Each row of a before or after table is a point. One or more steps were done to the points. Then noise was added and the rows were shuffled. The steps act on how far a point lies along the listed directions, d1 being the first. What was done? A step turns or swaps two directions, mirrors them in a line or flattens them onto one, adds a multiple of one to another, or multiplies one. Angles are multiples of 10 degrees, from the lower direction toward the higher: turns from -170 to 170, lines from 10 to 170 but not 90. Use the fewest steps. Two steps may share a direction if one is a turn and the other turns, adds or multiplies; they go together, in the order done. Otherwise the lowest direction goes first.
In the rows, 128 means zero.

Directions:
(1): [137 157 191]
(2): [197 132 117]
Before (8 x 3)
[[ 95 100  71]
 [198 134 128]
 [ 88 132 147]
 [195 132 104]
 [137 118 146]
 [190 133  93]
 [ 84 114 125]
 [ 92 131 105]]
After (8 x 3)
[[102  72   8]
 [148 120  80]
 [108 121  81]
 [159 137 145]
 [109 109 108]
 [137 124 157]
 [113 138 155]
 [150 125 101]]
Steps: multiply d1 by 2; multiply d2 by 0.4

Directions:
(1): [124  71 123 191 163  92]
(2): [123 130 141  96 217 154]
Before (14 x 6)
[[147 132 118 101  83 138]
 [140 161 130 110  30 119]
 [104  61 129 149 234 101]
 [148 179 118 111  62 119]
 [136  99 124 178 114 139]
 [135 128 120 116  67 126]
 [120 161 141  81 154 154]
 [139  49 121 202 156  70]
 [146 121 140  94 171 159]
 [ 89  97 135 122 229 148]
 [105  67 134 153 228 115]
 [105 146 102 106  55 133]
 [125  90 143 127 169 154]
 [127  44 133 188 241 104]]
After (14 x 6)
[[129 112 130 147 170 167]
 [129 135 148  77 241 150]
 [138 137 145  91 114 173]
 [142  97 114 192 108  79]
 [143 168 152  29 204 203]
 [140  79 125 196 122  70]
 [154 145 124 100  91 152]
 [130  84 119 159 124 109]
 [116 174 140  35 160 176]
 [101  85  90 168 113 100]
 [115 167 137  27 162 177]
 [146  95 109 158 106 104]
 [135 146 129 119  66 124]
 [ 93 179 132  58 114 184]]
Steps: turn d1 and d2 by 100 degrees

Directions:
(1): [139 125  41 171 156 132 130 179]
(2): [ 66  83 123  87 195  98 129 131]
(3): [150 130  91  64 114 138  45 125]
(4): [103  99  94  88  87 193 181 123]
(5): [156  33 136 147  89  97 118 138]
Before (13 x 8)
[[ 85  72  94 176 192  71 176 168]
 [123 144  62 177 182 136 171 157]
 [110 112 137 152 190  94 148 151]
 [104 101 105 138 177 109 122 157]
 [ 86 102  84 148 189 109 161 144]
 [104 145 109 115 140 144 137 131]
 [138 156  48 144 135 148 120 155]
 [136 112 101 104  74 201 167 118]
 [189  86  94 158  57 169 128 156]
 [123 109  96 151 155 143 161 166]
 [ 98 125 142 147 129 141 183 134]
 [ 74 112 190  98 182  87 143 110]
 [117 191  96 130 145 150 151 117]]
After (13 x 8)
[[ 46   6 117 136 204  50 181 156]
 [ 43 132 140  85 221 106 160 127]
 [128 114 177 113  97 110 136  82]
 [117  23 169 132 135  81 155 111]
 [171  79 146 135  56 113 100 116]
 [ 81  65 142 118 190  95 161 142]
 [206 127  82 184  79 157 111 165]
 [161 148 127 142 109 147 123 123]
 [116 114 155 112 121 117 126 113]
 [ 75  33 138 122 175  77 152 122]
 [101  64 130 123 154 105 123 140]
 [ 73 106 152 134 171 107 169 132]
 [119  59 144 135 147 108 146 147]]
Steps: swap d1 and d5; add -1 times d3 to d2; multiply d4 by 0

Directions:
(1): [220 109 110 184 137 164 122 122 126 101  70]
(2): [157 121 129 119 139 135 101 111  54 229 136]
(3): [106 147 121 199 110  35  91 141 101 125 103]
(4): [161 150 162 158 123 125 197 173  73 104 190]
(5): [ 81 154 137 137  47 188 143 133  88 128  75]
(6): [182 169  86  68  68 113  80 156 122 104 150]
Before (13 x 11)
[[134 141 131 158 140 163 158 137  95 149 109]
 [167 120 113 112 131 139 106 135 157 121 129]
 [109 121 114 134 140  80 112 117 120 150 137]
 [ 73 128 143 138 127 114 129 113 110 131 111]
 [103 150 121 110 121  88 113 126 137 117 133]
 [116 126 144 130 139 121 173 142 126 112 170]
 [110 115 145 105 159 136 122  90 115 184 144]
 [135 127 138 151 126 140 139 120 126 127 120]
 [137 100 147 138 153 113 122 110 136 156 117]
 [141 125 139 156 148 110 114 138 134  93 132]
 [105 134 136 163  86 158 166 133 119 112  97]
 [195  84 130 179 161 161 133 103 162  91  80]
 [ 89 114 137 137 136  80 116 117 145 147 135]]
After (13 x 11)
[[106 108 150 135 146  92 126 117 156 133 125]
 [156 122 115 105 137 126 106 136 161 124 141]
 [196 109 122 190 115 188 152 118 102 131  72]
 [158 120 133 159 137 140 135 119 130 122 116]
 [ 86 125 142 142 124 131 129 109  95 141 100]
 [145 121 145 130 161 120 106 127 109 145 151]
 [ 87 153 129  86 109 107 111 121 107 162 142]
 [ 92 132 151 109 131 131 173 141 108 141 179]
 [ 62 135 123 117 122  75 118 122 117 153 149]
 [168 133 120 193 154 152 157 141 128  97  87]
 [ 39 140 148 122 126  98 138 111 165 101 136]
 [ 50 125 146 110 118  88 119 116 123 178 149]
 [250  64 123 175 209 151 122  92 162 115 100]]
Steps: turn d1 and d5 by -40 degrees; multiply d1 by 2; mirror d2 and d3 in the line at 70 degrees

Directions:
(1): [126  90 188 156  78 160 205 125 107 179 103 150]
(2): [175 120 157 157 135 160 106 155 242 131 114 139]
Before (10 x 12)
[[112 133  57  99 155 106  95 139 108  86 143 103]
 [154 135 125 128 144 121 107 140 173 111 134 121]
 [163 115 157 152 141 142 115 156 223 148 116 141]
 [127  85 185 141  64 159 219 148 158 169  76 170]
 [106 185  64  71 165  67  87 107  67  72 136 110]
 [132 155  76 103 168  71  72 148 107  75 121 115]
 [122 152  85 129 189  97  81 127 159  98 153 115]
 [133 125 175 154 102 162 199 121  88 130 134 148]
 [130 148 111 115 138 117 105 138 147 104 122 125]
 [149 122 153 154 104 173 150 114 126 122 114 136]]
After (10 x 12)
[[122 159  78 126 200  93  74 125 164  88 157 110]
 [132 116 186 160  92 168 215 121  82 140 128 151]
 [165 163  81 121 202 104  15 160 250  87 145 116]
 [132 145  98 112 152  84  99 148  99  93 110 120]
 [131 152 105 107 144 110  96 141 150  98 127 125]
 [102 143 128 101 111  99 167 103  44 126 106 134]
 [154 153  92 114 169 107  69 141 182  83 149 107]
 [152 133 137 144 117 164 132 115 127 108 119 129]
 [111 114  85 113 133 122 131 139  97 113 130 113]
 [130 106 160 125  88 141 185 149 169 146  87 160]]
Steps: add -1.5 times d2 to d1
